Each wall is flat, endless, passes through zero and stands at right angles to its row. A trip goes straight from one point to another. List the walls that it crosses, first one first.

Walls:
(1): [ 0.33 -0.17]
(2): [0.72 0.27]
(3): [-0.20 -0.62]
(4): [0.27 0.19]
(5): [-0.48  0.21]
(6): [-0.33 -0.13]
Trips:
[-0.43 -0.01] to [-0.32  0.19] => 3
[-0.09  0.95] to [0.08 1.05] => none
[-0.26 -0.05] to [-0.33  0.78] => 3, 4
[-0.45 -0.19] to [-0.30  0.19] => 3
[-0.06  0.46] to [-0.07  0.34] => none

Walls:
(1): [-0.67  0.37 -0.46  0.17 -0.01  1.27 -0.32  0.05 -0.36]
(2): [ 0.23 -0.10 -0.14 -0.21  0.32 -0.03  0.57  0.13  0.31]
(3): [ 0.27  0.12 -0.05  0.04 -0.39 -0.92 -0.01 -0.01 -0.58]
(4): [-0.34 -0.56 -0.56 -0.15 -0.53  0.60 -0.10 -0.26 -0.33]
(5): [ 0.17 -0.46  0.20 -0.30  0.34  0.70 -0.76  0.47  0.85]
(6): [ 0.54 -0.23  0.06  0.26  0.06 -0.59  0.16  0.78 -0.14]
(7): [-0.35 -0.02 -0.54  0.03 -0.23  0.03 -0.05  0.01 -0.32]
Trips:
[-0.10 -0.36 -0.15 -0.23 -0.22  0.16 -0.43 -0.62  0.16] to [ 0.51 -0.12 -0.26  0.17 -0.04  0.32 -0.07 -0.55 -0.30] => 5, 3
[ 0.75 -0.87 -0.30 -0.74 -0.37 -0.10  0.12 -0.12 -0.17] to [-0.34  0.57 -0.50 -0.34 -0.17  0.28 -0.08 -0.06 -0.46] => 5, 6, 1, 2
[ 0.09  0.40  0.21 -0.06 -0.61  0.14 -0.78 -0.46  0.41] to [ 0.50  0.37 -0.86 -0.47  0.78  0.26  0.53  0.16 -0.29] => 7, 2, 4, 5, 6
[-0.04  0.14 -0.57 -0.57  0.48  0.20  0.04  0.24  0.24] to [-0.14  0.15  0.05 -0.14 -0.01 -0.45 -0.04  0.14 -0.32] => 4, 6, 3, 5, 1, 2
[-0.28  0.51  0.63  0.08 -0.40  0.34  0.51 -0.07 -0.02] to [-0.27  0.18  0.25  0.81 -0.25 -0.46  0.52 -0.21 -0.22] => 3, 1, 6, 7
[-1.10 -0.06  0.17 -0.02  0.50  0.35  0.63 -0.40 -0.28] to [-0.09 -0.10 -0.23 -0.11  0.23  0.75  0.30 -0.27 -0.17] => 5

Walls:
(1): [-0.27  0.39 -0.20  0.26 -0.05 -0.54 -0.34 -0.03 -0.16 -0.59 -0.12 -0.72
  0.23 -0.14 -0.22  0.08  0.33 -0.26  0.91  0.16]
(2): [ 0.39  0.06  0.30  1.10  0.16  0.27 -0.14 -0.51 -0.42  0.18  0.55 -0.05
  0.39  0.23 -0.25 -0.96 -0.04  0.32 -0.15  0.19]
(3): [-0.20 -0.06 -0.23  0.22  0.49  0.03 -0.28 -0.14 -0.37 -0.45 -0.13 -0.03
 -0.08  0.28  0.20  0.08  0.52 -0.62  0.84  0.04]
(4): [ 0.17 -0.57  0.03 -0.54 -0.35  0.46  0.39 -0.23  1.06 -0.05  0.71  0.01
 -0.44 -0.13 -0.04  0.56  0.18 -0.06 -0.50 -0.62]
(5): [-0.07  0.44 -0.25 -0.50  0.43 -0.42 -0.70 -0.48  0.21 -0.28 -0.02 -1.12
 -0.45 -0.31 -0.26  0.06  0.19  0.94 -0.08  0.32]
Trips:
[-0.13 -0.40  0.44  0.28 -0.35 -0.41  0.49 -0.32 -0.01  0.14  0.16  0.72
  0.13  0.62  0.24 -0.10 -0.01  0.11 -0.04 -0.36] to [-0.21  0.13  0.60 -0.62  0.66  0.22 -0.69 -0.58 -0.75  0.20 -0.20 -0.32
 -0.11  0.40  0.46  0.11 -0.35 -0.91  0.29  0.34] => 3, 4, 1, 2, 5
[-0.48 -0.93 -0.58  0.27  0.29  0.79  0.10 -0.54 -0.24  0.32 -0.41  0.06
 -0.05 -0.36  0.30 -0.14  0.31  0.32  0.23  0.43] to [-0.14  0.21 -0.15  0.51  0.47 -0.48  0.09 -0.77 -0.04  0.40 -0.19 -0.85
  0.08 -0.60  0.04  0.06 -0.15  0.30 -0.47  0.05] => 5, 1, 3
[-0.13  0.25  0.56  0.33  0.57  1.05  0.52  0.04  0.11 -0.24  0.06 -0.22
  0.40 -0.37  0.29 -0.25  0.69 -0.04  0.19  0.03] to [ 0.52 -0.38 -0.51 -0.29  0.29  0.33 -0.06  0.10  0.48 -0.21 -0.08 -0.04
  0.62  0.13  0.41  0.12 -0.57 -0.16 -0.22 -0.32] => 1, 2, 3
[-0.40  0.75 -0.02 -0.08  0.21  0.05  0.00  0.79 -0.17  0.08  0.11  0.42
 -0.24 -0.16 -0.68  0.94  0.00  0.09 -0.11 -0.52] to [ 0.88  0.24  0.55  0.44 -0.37 -0.28 -0.15 -0.37 -0.38 -0.06 -0.25 -0.31
 -0.42 -0.42  0.15 -0.05 -0.27  0.84  0.69  0.12] => 1, 5, 4, 2
[ 0.27 -0.47 -0.81  0.32 -0.76  0.01  0.49  0.02  0.13  0.01  0.45 -0.32
  0.28  0.17  0.19  0.12 -0.43  0.10 -0.58  0.24] to [-0.57  0.52  0.15  0.29  0.34  0.16  0.13 -0.71 -0.64 -0.04  0.84  0.17
  0.08  0.05 -0.38 -0.09  0.79  0.05 -0.43 -0.05] => 5, 3, 1, 4
[-0.25 -0.63 -0.08  0.46 -0.19  0.40  0.07  0.22  0.32  0.17  0.60  0.12
  0.50  0.43  0.24 -0.26  0.03  0.09  0.20  0.49] to [-0.59 -0.19  0.48 -0.09  0.13 -0.16  0.38 -0.26 -0.13 -0.33 -0.43  0.78
  0.27  0.08 -0.43 -0.24  0.26  0.51  0.50  0.05] => 4, 1
